Each point is reached from the start by the listed moves, each made once or not at all, plus a little noise. Say if it took an odd or an even number of moves. Then give how often each move was made.

Moves:
(1): [ 26   6  -6 -14 -12]
(2): [ -2  39  28  19 -15]
(3): [  3 -42  43  -6  -9]
Start: [  8   4 -18  -7 -20]
Points:
[  8   2  54   9 -45] -> even (0, 1, 1)
[ 37   5  48  -5 -54] -> odd (1, 1, 1)
[ 33 -28  23 -24 -41] -> even (1, 0, 1)
[ 38   5 -26 -22 -35] -> odd (1, 0, 0)

Moves:
(1): [ 35   7   8  -5  -3 -15   2  -5   5  -2  -3  -2]
(2): [ -8  25  -3  -1  -6  13  -3 -13  -3  -2  -8  10]
(3): [ -2  -1  26 -13 -11   3 -12  -3  -3  10   5   6]
(4): [ -2  -6  16  30  -7   5   1 -13  -2 -14   2  -6]
(5): [-1 -3  8  5 21  5 -3 -3  4  9  1 -7]
(6): [ 17 -12 -11  -6 -11  30   2 -10  -1   5  -2   0]
(7): [ -3   2   5  -5   2   0  22   0 -12  -6  -5  -5]
(8): [ 2  4  5  7  3  7  2 29 -3 -2 -7 -4]
(9): [ -7   2   4   2 -10  -3  19   5  31   8  -5   9]
Start: [ -8  -1   6   9  -2 -11  -9   7   0   5  -5  10]
Points:
[ 21   7  46 -15 -13 -23   2  -1 -10   7  -9   8] -> odd (1, 0, 1, 0, 0, 0, 1, 0, 0)
[ -5 -16  60  29 -15  35  22  13  13  15 -16   1] -> odd (0, 0, 1, 1, 1, 1, 1, 1, 1)
[-29  21  55  22 -32   6  19 -17  11   0 -17  22] -> odd (0, 1, 1, 1, 0, 0, 1, 0, 1)

Moves:
(1): [ 17  -6   4 -12   5   1  -4  -9  -1   4  12   5  -4   8 -10  13  -2]
(2): [ 3 16 -3 13 -6 -5 -2 -1 -2  2  9 -7  0  5  1 -3  2]
(3): [  5  -2  14   0  -6   4   2   9   3   4   1   3   8  -2 -10  -4   4]
(4): [ 3  3 -6 15  6  1  6 -5  5  2 -1  4  3  5  4 13  9]
(5): [ -9   3   5  -3  20   8 -10  -4   4  -8   0   4   1   0  -1  -4   4]
(6): [  1 -13   3  -3 -10  11 -15   6   2  -1   5  -8   8  10   9  -3   0]
(7): [  0  10  -1  -6   6  11  16   2  -5  -8   3  -1 -11  -1  -5   0 -10]
(8): [-3 -1 -3 -2 -2 -5 -4 14  3 -3 -3  2  0 -1  4 -1  1]
(9): [ -2   2   0 -15   5 -13  -2  -6  19   0 -10  -9   4  10   0  -2  -6]
(10): [ -5   0 -17   3   3   8   1  12  -5  12  -8   4  -3   6  -4 -10  10]
(11): [  2 -10   8  13   8   4  -2   3   6  13  18   4  -8   4   7  -7   0]
(12): [ 0 -2 -3 -4 -2  6  1 -6  7  1  1 14 -2 -2 -2  4 -1]
(13): [ 0  2  5  0  4 -1 12 -2 -6 -6 10  7 17 -1  8 -3  2]
(14): [-11   0  10  -1 -10   0   3  -1 -12  -9   0   1   1   8   8   7   4]
Start: [-17   6  -4 -15  -5   1 -10  -5  -4  -6  15  -7   0   2   7  -8   2]
Points:
[-11   8  -2 -36  30  -1 -12 -24  25 -16  26  21  22  22   8  10   8] -> odd (1, 0, 0, 1, 1, 0, 0, 1, 1, 0, 0, 1, 1, 0)
[ -2  18   7  -9  29  21 -12 -15  -2  -3  60  -2 -22  19   2  -9  -5] -> odd (1, 1, 0, 0, 1, 0, 1, 0, 0, 0, 1, 0, 0, 0)
[-27  18  -2  -7 -24   8   2  21 -18  -5  25  18  22  15  10 -17  25] -> odd (0, 1, 1, 0, 0, 0, 0, 1, 0, 1, 0, 1, 1, 1)
